Every row gives one point. Examples show where two turns around zero, p and q, send a point. Write where each new point lands after one turn and then the other. Backwards means that the second turn is done in reverse. Each puzzle has new turns, and all numbers are rounded.
In the rows, 128 means zero.

Turn p:
[142 144 122] -> [113 124 144]
[159 152 185] -> [ 67 115  97]
[118  93  92] -> [177 118 141]
[ 93 123 113] -> [155 155 130]
Turn q:
[148 163 117] -> [164 145 114]
[163 143  80] -> [174 107  94]
[135  91 146] -> [114 103 158]
[ 87 103 128] -> [ 81 122 121]
[107 139 168] -> [108 162 152]
Where do these land?
p, then q: [118 138 149] -> [126 137 105]
p, then q: [192 134 157] -> [ 64 100 121]
q, then p: [ 95 106 120] -> [158 155 124]
q, then p: [107 133  87] -> [160 131 162]

Turn p:
[167 180 152 132 138  83] -> [100  87 101  89 144  83]
[141  85 142 108 164 131] -> [131 176  92 129 112 126]
[124 107 173  87 164 160] -> [131 201 115 100 144 130]
[101 122  68 129 103 163] -> [117 123 172 170 113 174]
[109 104  96 128  78 136] -> [144 122 174 164 100 135]
[146 160 140 167 121 121] -> [130  88 118 130 162 112]
[108 138 124 144 128 101] -> [142  98 125 113 118 137]
Turn q:
[ 92 126 179 145 100 143] -> [156 103 150 161 158 165]
[131 131 128 105 121 154] -> [138 107 130 103 136 123]
[ 98 157 108 126 135 138] -> [ 98 115 130 111 123 158]
[ 78  95 148 130 106  71] -> [119 153 196 175 139 135]
[142 116 118 129 135 161] -> [149 113 115 111 108 124]
[142 136 147 113 142 128] -> [123 113 116 133 142 108]
[177 150 126 123 102 167] -> [162 126  87  87 151 125]
[164 113  70 152 183  61] -> [ 79 195 102 144  69  87]
Where do these land?
q, then p backwards: [115  91 123 144 137  80] -> [143  92 109  99  97 151]
q, then p: [110 126  98  95 124 179] -> [128 183 150 125 102 102]
p, then q: [152 155 187 138 151 176] -> [ 58 104 100 136  99 105]
q, then p backwards: [109 192 112 156 138 115] -> [135 146  92 120 187 152]
q, then p: [131 113  98 136 153 126] -> [135 111 164 129 119 116]
q, then p: [151 121 144 135  75 119] -> [ 87 124  94 117 154 118]
q, then p: [142 104 169 112 119  98] -> [139 101  79 113 134 116]
p, then q: [148  88  91  80 153 124] -> [122 144 142 102 157 194]
q, then p: [ 94 162 131 156 102 134] -> [120 159 133 143 167 160]

Turn p:
[107 162 152 195 117 118 101 155] -> [104 145 159  83 180  89 141 120]
[126 136 144 101 125 100 161 138] -> [124 123 120 123 113 156 139  86]
[216 116 144  98 129 156 107 111] -> [107  82  59 147 100 107 142 166]
[104 121 100 195 164 113 132 114] -> [115 170 180  93 127 136 114 167]
[117  88 130 102 173 209 114 151] -> [182 110  94 122 118 104  51 152]
[147 130 114 137  96 134 160 136] -> [140 119 142 128  98 112 162 119]
[ 94 111 152 105 111 114 109 107] -> [149 141 110 146 168 158 134 121]
[137 113  90 100 119  95 115 127] -> [119  98 148 164 125 161 133 136]
[103 175 126 118 119 113 152 111] -> [111 166 138 147 122 130 136  85]
Turn q:
[ 87 100 129 173 152  94 104 179] -> [ 97 194 103 118 172 151 111 154]
[143 170 123 123 175  74 142 124] -> [136 136  87 171  92 160  92 120]
[142 122 126  74 147 150 106 147] -> [163 135 121  81 109 119 121  99]
[110 146 193 127 100 127 128 103] -> [ 90 124 175 127  86 145 146 140]
[132 106 139 113 151 138 152 107] -> [110 105 131 119 123 116 101 103]
[163 142  79 154 128 120 116 111] -> [160 131 108 179 144 103 139 123]
[122 123 150 109 113 197 167 145] -> [116  76 134  69 118 103 137 150]
[183 142 156 107  62 108 149 115] -> [168  97 196 153  97 131 118 157]
[ 88 122 139 104 103 126 137 132] -> [117 115 148 101 136 165 141 127]
[144 128  81 142 147 144  92  93] -> [143 140 105 158 144  91 155  87]
[ 95 107  92 182 132 131 115 154] -> [109 156  97 131 189 122 145 149]
Where do these land?
q, then p: [100 160 139 158  80 122 108 145] -> [147 126 134  89  99  98 120  81]
q, then p backwards: [113  83 111 137  84  92 171 135] -> [ 94 101 108 127 135  94  65 147]
q, then p: [ 98 130 122 166 161 126  91 130] -> [109 167 166 144 114 120 110 103]
p, then q: [135 169  89 109 143 123 109 143] -> [ 84 164 147 136 143 139 147 127]
p, then q: [107 128 142 140 158 125 149  94] -> [150 119 109 122 100 134 166 135]
q, then p: [177 133 184 122 169 125  71 111] -> [ 90 149 133 162 170 115 196  94]
p, then q: [164  98 117 172 129 129 185 138] -> [163  90 178  96 120 153 117 153]
q, then p: [122  97 115 107 105 123 145 126] -> [131 125  91 117 128 139 107 147]
p, then q: [159 153 132 126 166 160 167  87] -> [164 122 134 147 146 169 182 153]
p, then q: [ 81 116 102  93  99 146  94 116] -> [111 163 108 163 116  75 112 146]
q, then p: [153 140 155  78 116 137 117 182] -> [123  70  90 160 125 110 149 103]
